Each point is reached from the start by the listed moves, each made 0, 1 or 2 times, or once backwards (-1), plus a little noise. Is the number of moves made odd or even? Then give how often each move was made.

Moves:
(1): [ 29   5  17 -13  -6]
(2): [ -2  -8 -15 -22  -1]
(3): [13  6 -8  9  9]
Start: [ 1  3  1 -1 -3]
Points:
[-44 -23 -38 -42  -9] -> even (-1, 2, -1)
[ 46   6  43 -34 -25] -> odd (2, 0, -1)
[ 12   2 -23 -14   4] -> even (0, 1, 1)
[ 60  14  34 -27 -16] -> even (2, 0, 0)

Moves:
(1): [-4 -8 -3  5 -8  3  7 -3  9  1]
(2): [-2  5  2 12  8 -2 -1  2 -1 -4]
(3): [ -7  -4 -11   8  -5   0  -1   2  -2   1]
(4): [10  0 -5 -3 -5  1  6 -9 -2  3]
(5): [ -1   1   7  -4   2  -8   8   2  -2 -11]
(6): [-2  6  5  2 12  2 15  2  8 18]
(7): [ 1 -9  7 -6 -3 -4  2  0 -4  1]
(8): [-11  -7   1   1  -9  -9   1   2   5   5]
Start: [ 1  5  0 -4  0 -4 -7 -3  2 -3]
Points:
[-44  -1   0  32  12 -15  31  17  28  24] -> odd (1, 1, 2, -1, 1, 2, 0, 1)
[-39 -20  21   1  -2 -27  21  16  22  43] -> even (0, 0, 1, -1, 0, 2, 2, 2)
[ -4  12 -13   5  -4  -5  26 -13  32  60] -> even (0, 0, 0, 2, -1, 2, -1, 2)

Moves:
(1): [-4 -7  5  6  3  5 -6 -7 -2 -8  2 14]
(2): [  2  -5  18  -5  17   1  -2  -6  -3 -12  -7  -6]
(3): [-5  3  0 15  1  0 21  6 19  3  6 -4]
(4): [  5 -13  18  20   0  -2  -9   5 -13   2 -10  -1]
(5): [  5   9 -16  -3   1 -18   8  -1  -2  -4 -28  -7]
(6): [-18 -23   4  -5   9  -8  -3   5  15 -12  -4   3]
(7): [-11  17   1 -14 -15   3  10  -4  -2   0   0   3]
(8): [ 21   0  11  -1  -1 -10  -6   6  -8   2 -12   8]
(9): [ -7   7  -3  -8   9   0  -4   8  -5 -10   1   6]
(10): [  1 -10   0   5  -4   9  12   3  -3   2   7  -2]
(11): [  1   6  -3  -1   6 -22   9  -3  -7   9  -6   1]
(12): [-12   4  -2  -6   8  24   1  -2   4   8   0   8]
Start: [ 24   7 -17  -7 -15  14  12  -2   6 -19  -6   6]
Points:
[ 38 -29 -23  18   4 -18  37  19  29 -27 -36  -1] -> even (0, 0, 1, 0, 1, 1, -1, 1, 0, 1, 0, 0)
[ 51 -12  50  46   1  28  20  -8 -26 -17   8  34] -> even (2, 1, 1, 1, -1, -1, 0, 1, 0, 1, 1, 0)
[-38 -54   1 -38  60  16  18 -48  10 -47 -52  22] -> odd (2, 2, -1, 0, 1, 2, 0, -1, -1, 1, 2, 2)
